Each point is reached from the start by the listed moves, each made once or not at all, plus a little noise. Is the number of moves made odd or even? Then give how often each move was made.
(in the rows, 128 means zero)

Moves:
(1): [166 117  72 143]
(2): [150 150 204 135]
(3): [150 100 165  82]
Start: [124 112 113 144]
Points:
[181  70  96 117] => even (1, 0, 1)
[126 115 113 152] => even (0, 0, 0)
[152 135 189 149] => odd (0, 1, 0)
[168 108 224  99] => even (0, 1, 1)

Moves:
(1): [137 129 146  98 121 131 125 155 139 159 142 145 128 126 125]
(2): [127 155 133 120 132 123 156 111 119 143 114 129 139 135 104]
(3): [127 132 156 173 123 142 123 142 103 127 158 124 116 128 130]
(4): [121 122 103 152 137 119 168 143 166 150 144 173 154 112 134]
(5): [138 105 143 132 162 132 129 133 141 124 129 117 122 134 119]
(6): [113 127 130 119 143 168 130 146 144 120 135 108 138 120 141]
(7): [137  96 144 114 105  96 151 141 123 110 121  93 124 116 110]
(8): [125 151  97 149  93 119 133 172 158 139 103 116 134 167 102]
(9): [110 131 115 138 125 123 131 105 154 174 172 100 102 146 141]
(10): [107  84 115 129 131 139 131 125 104 154 126 119 154 158 123]
(11): [113 154  86 109 141 123 141 136 110 109 167 101 114 137 107]
(12): [ 90 134 147 106 143 129 144 159 134 122 102 159  96 131 157]
Start: [134 122 128 147 114 159 146 140 120 131 142 127 117 135 115]
Points:
[ 95 121  79 206 121 156 227 237 196 161 247  36  99 174  77] => even (0, 0, 1, 1, 1, 1, 1, 1, 1, 0, 1, 0)
[120 117  89 186 135 189 194 224 217 152 141 131 153 157  98] => even (0, 0, 0, 1, 1, 1, 0, 1, 0, 0, 0, 0)
[ 64 126  94 117 130 154 210 236 188 134 176  25  52 190  94] => odd (0, 0, 0, 0, 1, 1, 1, 1, 1, 0, 1, 1)
[ 73 126 101 198 119 120 241 249 185 162 216  88  56 181  92] => even (0, 0, 1, 1, 1, 0, 1, 1, 1, 0, 1, 1)

Moves:
(1): [124 117 124 110 119 144 132 135 134 123 136 123 127 128 123 124 128 130
 124 117 117 120 137 126 130]
(2): [125 132 143 135 124 135 141 129 136 131 107 122 131 119 124 142 126 139
 109 110 134 130 136 125 132]
(3): [137 132 135 110 115 143 122 121 111 114 123 124 122 120 108 136 140 126
 125 126 117 129 143 127 124]
(4): [131 137 138 117 139 104 132 132 120 129 135 113 129 137 137 117 131 139
 129 129 127 148 140 137 138]
(5): [135 102 138 143 132 120 157 149 109 124 142 129 138 133 124 141 147 103
 147 121 132 115 123 102 121]
(6): [126 135 115 129 121 135 130 135 124 132 122 134 131 131 134 140 133 128
 132 126 121 128 130 118 130]
(7): [126 119 133 122 104 132 108 115 134 111 121 120 126 123 131 137 129 110
 115 125 130 127 135 154 123]
(8): [130 132 129 139 112 131 121 122 132 126 128 141 112 116 124 117 130 142
 119 130 131 119 125 133 139]
(9): [135 119 120 117 139 118 105 133 140 125 110 107 141 143 130 133 122 130
 110 127 132 142 107 123 126]
(10): [147 113 123 134 116 135 128 147 122 132 152 150 129 140 132 127 124 140
 128 148 118 139 127 135 140]
(11): [117 114 140 123 129 116 144 136 136 120 135 130 107 128 123 136 123 117
 106 120 141 125 110 137 111]
(12): [112 132 145 123 131 124 128 136 135 117 145 124 143 128 134 127 120 135
 116 136 133 126 126 130 131]
(13): [120 122 129 123 137 122 128 117 136 136 117 112 150 130 118 132 142 134
 115 128 135 118 118 119 130]
(14): [133 136 148 140 131 116 125 112 128 124 152 141 113 139 127 113 124 102
 104 123 117 150 136 118 128]
(15): [129 150 140 105 108 113 123 118 156 133 122 143 139 107 121 147 131 116
 154 143 124 115 122 123 120]
(16): [123 127 139 136 126 133 130 133 125 142 147 123 127 135 130 146 129 124
 126 131 107 130 118 122 133]
(17): [130 121 138 122 119 133 132 125 122 118 127 120 124 134 138 131 127 132
 129 142 120 136 135 137 118]
(18): [131 120 121 142 135 118 132 122 130 107 129 142 153 125 120 119 137 117
 132 136 106 105 112 114 121]
(19): [116 137 142 136 122 131 128 121 133 119 117 145 131 125 120 124 128 135
 136 133 124 118 135 133 129]
(20): [116 124 131 133 129 122 126 117 113 113 130 129 150 132 131 129 125 144
 137 128 126 132 130 121 114]
(21): [ 98 119 145 142 131 146 109 113 136 119 131 125 138 114 154 103 130 117
 115 120 110 145 121 120 127]
(22): [112 127 145 139 124 133 127 128 121 123 109 114 160 136  96 111 126 133
 118 138 112 140 122 124 123]
(23): [127 126 121 123 126 121 112 133 144 142 119 127 119 127 142 140 122 130
 124 139 126 130 130 133 115]
(24): [125 121 126 115 126 137 131 125 117 130 132 125 130 123 128 120 123 121
 130 118 129 114 130 126 140]
Start: [112 136 123 119 125 108 135 134 126 140 131 121 130 126 119 128 130 127
 139 137 126 122 128 127 136]
Points:
[ 84 107 142 122  86 130 131 143 147 105 165 144 194 140 110 150 148 130
 112 164  67  81 114 128 150] => odd (1, 0, 0, 0, 0, 1, 1, 0, 0, 1, 0, 1, 1, 0, 0, 1, 0, 1, 1, 0, 0, 0, 0, 0)
[124  97 201 144 107  81 132 123 110  77 110 102 216 164  49 125 171 101
  73 142  75 146 127 102 134] => even (0, 1, 1, 1, 1, 0, 1, 0, 1, 1, 0, 0, 1, 1, 0, 0, 0, 1, 1, 0, 0, 1, 0, 0)
[ 65 113 201 112 114  74 174 155 149 138 151 100 200 128  68 172 153  90
 125 160 114  94  70  90 109] => odd (0, 0, 0, 0, 1, 0, 0, 0, 0, 0, 1, 1, 1, 0, 1, 1, 0, 0, 0, 0, 0, 1, 0, 0)
[ 62 124 204 170 114 113 133 121 124 124 176 122 212 134 109  77 141 136
  48 145  43 147 104  84 185] => odd (0, 1, 0, 1, 0, 1, 0, 1, 0, 1, 0, 1, 1, 1, 0, 1, 0, 1, 0, 0, 1, 1, 0, 1)
[ 98 120 215 128 109  45 188 153 138 108 211 164 179 155 112 162 160  84
 130 189  67 110  94  89 121] => odd (0, 0, 0, 1, 1, 1, 0, 0, 0, 1, 1, 1, 1, 1, 1, 1, 1, 1, 1, 0, 0, 0, 0, 0)
[ 65  82 198 114 137  98 126 128  72  51 136  65 249 144 112  85 151 118
 121 148  63 145 109  80 111] => odd (0, 0, 1, 1, 1, 0, 0, 0, 1, 0, 0, 1, 0, 0, 0, 0, 1, 1, 0, 1, 1, 1, 0, 1)
